Each row is a point. Any point is a mix of the corners, with weights that add up to 1. It lies inside the corners' shape when no weight is negative. Is each point inside? If not, which corners have a negative weight?

Corners:
(1): [.23,.23,.39]
(2): [-.31,.01,-.64]
(3): [-.52,.03,-.49]
(4): [.39,-.15,.08]
Points:
[-.10,.06,-.32] -> outside (3)
[-.17,-.03,-.28] -> inside
[-.27,.01,-.57] -> inside
[-.01,.00,-.24] -> inside
[.07,-.02,-.22] -> outside (3)

Corners:
(1): [.29,-.22,.36,-.27,-.23,-.45]
(2): [-.61,-.56,.33,-.38,-.32,-.15]
(3): [-.40,.08,-.31,.36,-.43,.56]
(4): [.45,.22,.25,.47,-.73,.17]
(5): [.34,-.30,-.33,.42,.03,-.08]
(6): [-.54,-.06,-.13,.21,-.64,-.29]
(7): [.26,-.18,.09,.26,.73,.07]
Points:
[.03,-.18,-.18,.30,-.16,.09] -> inside
[.07,-.17,.29,-.09,-.12,-.07] -> outside (5, 6)
[.04,-.13,.02,.20,.05,.15] -> outside (6)
[-.14,-.05,-.05,.19,-.30,.11] -> inside
[.22,-.24,-.06,.19,-.07,-.15] -> inside
[.25,-.11,.13,.17,-.11,.04] -> outside (6)
[-.14,-.19,.09,.15,-.25,.04] -> outside (1)
[-.30,.00,.12,.22,-.59,.13] -> outside (1, 5)

Corners:
(1): [-.21,.39,.27,-.37,.03,-.21,-.43,-.16]
(2): [.24,-.59,-.20,.67,-.94,.42,-.27,.19]
(3): [-.27,.42,.19,-.24,.54,.27,.02,.02]
(4): [-.40,.35,.38,-.08,.11,-.26,.19,-.07]
(5): [.19,.07,.05,-.02,.06,-.48,.32,.39]
(6): [-.25,.08,-.06,-.25,.12,-.19,.12,.17]
(7): [-.07,.43,-.04,-.24,.29,.06,.22,-.11]
(8): [.48,-.62,-.12,.29,-.74,.46,.07,.31]
(9): [-.16,.27,.29,.04,-.76,-.20,-.18,.25]
Points:
[-.06,.11,.17,.03,-.38,-.11,.00,.19] -> inside
[.04,-.06,-.09,.12,-.35,-.13,-.04,.20] -> outside (3, 4, 8)
[-.17,.23,.20,-.15,.00,-.07,-.07,-.01] -> inside
[-.20,.23,.18,-.04,-.20,-.13,-.03,.10] -> outside (8)
